Each row is a point. Each copy is the shape, with its points in the same order, turned, moved and blurred by noise. Say if it was mirrored as well.

Shape (6 x 3):
[[  5 -20   1]
 [ 37  33 -11]
 [ -7 -30 -24]
 [  1  -7 -38]
 [  3 -27 -20]
 [-16  57   5]]
Copy 1, 6 rows:
[[-10  -2  20]
 [-18 -39 -30]
 [-13 -11  43]
 [-21 -37  27]
 [-22  -7  34]
 [ 40 -51 -19]]
Copy 1 is: mirrored
Copy 2, 6 rows:
[[-18   7   9]
 [-14  22 -47]
 [ -2 -18  16]
 [ 12 -12  -6]
 [ -7 -22  15]
 [ 31  60 -29]]
Copy 2 is: mirrored

Shape:
[[ 16  -5 -17  15]
 [ 41 -36 -22   5]
 [ 10   8   3  43]
 [ -5  10  49 -21]
 [ -4 -46 -48 -35]
 [-38  20  37   8]
 [ 10  14 -15  30]
 [-34  15  29 -45]
 [-27  32  29 -27]
 [ 47  -4 -39   8]]
Copy 1:
[[ 21  -3 -20 -18]
 [ 47   9 -33  12]
 [ 25   4   1 -46]
 [ -4   0  53  10]
 [-11   4 -57  39]
 [-29   6  42 -29]
 [ 20  -9 -11 -40]
 [-40 -14  38  22]
 [-30 -20  45  -1]
 [ 45 -22 -39  -6]]
Copy 1 is: only turned
Copy 2, 10 rows:
[[ 13  18  -4 -10]
 [  1  43  19 -27]
 [ 39 -11  -6 -15]
 [-32 -51   4  -4]
 [-35  56 -33 -27]
 [ -5 -55 -31   2]
 [ 33   3 -11   6]
 [-50 -37 -30  13]
 [-36 -40 -26  28]
 [ 19  42  17  -1]]
Copy 2 is: only turned
Copy 3:
[[ -9  16  27  -5]
 [  4  22  46 -37]
 [-24  36  22  18]
 [ 19  17 -51  16]
 [ 37 -37  46 -26]
 [  4  10 -25  57]
 [-33  13  33   9]
 [ 24 -22 -40  16]
 [ -5 -16 -42  32]
 [-29   7  39 -39]]
Copy 3 is: mirrored
Copy 4:
[[ -4  23 -22 -14]
 [  2  47  -2 -35]
 [-20  -1 -47 -20]
 [-29 -36  22   1]
 [ 52  42  20   4]
 [-12 -51 -15  14]
 [-18  13 -44  -4]
 [ -6 -38  30  36]
 [-22 -32  10  37]
 [-16  60 -18 -15]]
Copy 4 is: mirrored

Shape:
[[  2  -7  -3 -15 -10  24]
 [ 21   4 -38  -7  -5   7]
 [-19  -9 -12  11  -6  22]
 [  9 -10   1  -3  -8 -26]
 [ -6  60   0  25   6  21]
 [ 21   3  -1 -12   6 -29]
 [ 21  -9  -3 -15  29  18]
 [ 12   9   3  34 -12 -17]
 [ 13  -5 -35  35  -9  -1]
 [-38 -18 -17 -12  -8 -26]
 [ -8  13  -7  -6 -11  23]
 [ 19  -6  -4  -3 -14 -10]]
Copy 1:
[[  9  -8   9  23  24 -14]
 [-16  13  -9  41   7  -4]
 [ -9 -27  15  20  25  11]
 [ 10  21  -2   1   5  13]
 [-24 -21  48  16 -33 -16]
 [ 12  28 -10   1 -11  -2]
 [  1 -12 -23  13   5 -29]
 [-23  19  20 -10  -2  14]
 [-42  10   0  16  14  21]
 [ 32  -9   0  20   1  41]
 [  2  -9  26  31   8  -9]
 [  0  24   0  10  14   1]]
Copy 1 is: mirrored
Copy 2:
[[ 25 -16  -9  12  24   9]
 [  0  -5  16  28  26  26]
 [ 22  -9  -9 -13  29  29]
 [ -4  24  -7   6  13  -2]
 [ 10 -31  43 -27 -21  21]
 [-18  13   2  15   6  -9]
 [ -6 -29   1  11  37 -11]
 [  3  28  24 -21   9   3]
 [  1  19  27  -6  37  36]
 [ -5  18 -44  -4   6  32]
 [ 26 -17   2   2   6  20]
 [  6  18   4  14  17  -1]]
Copy 2 is: mirrored
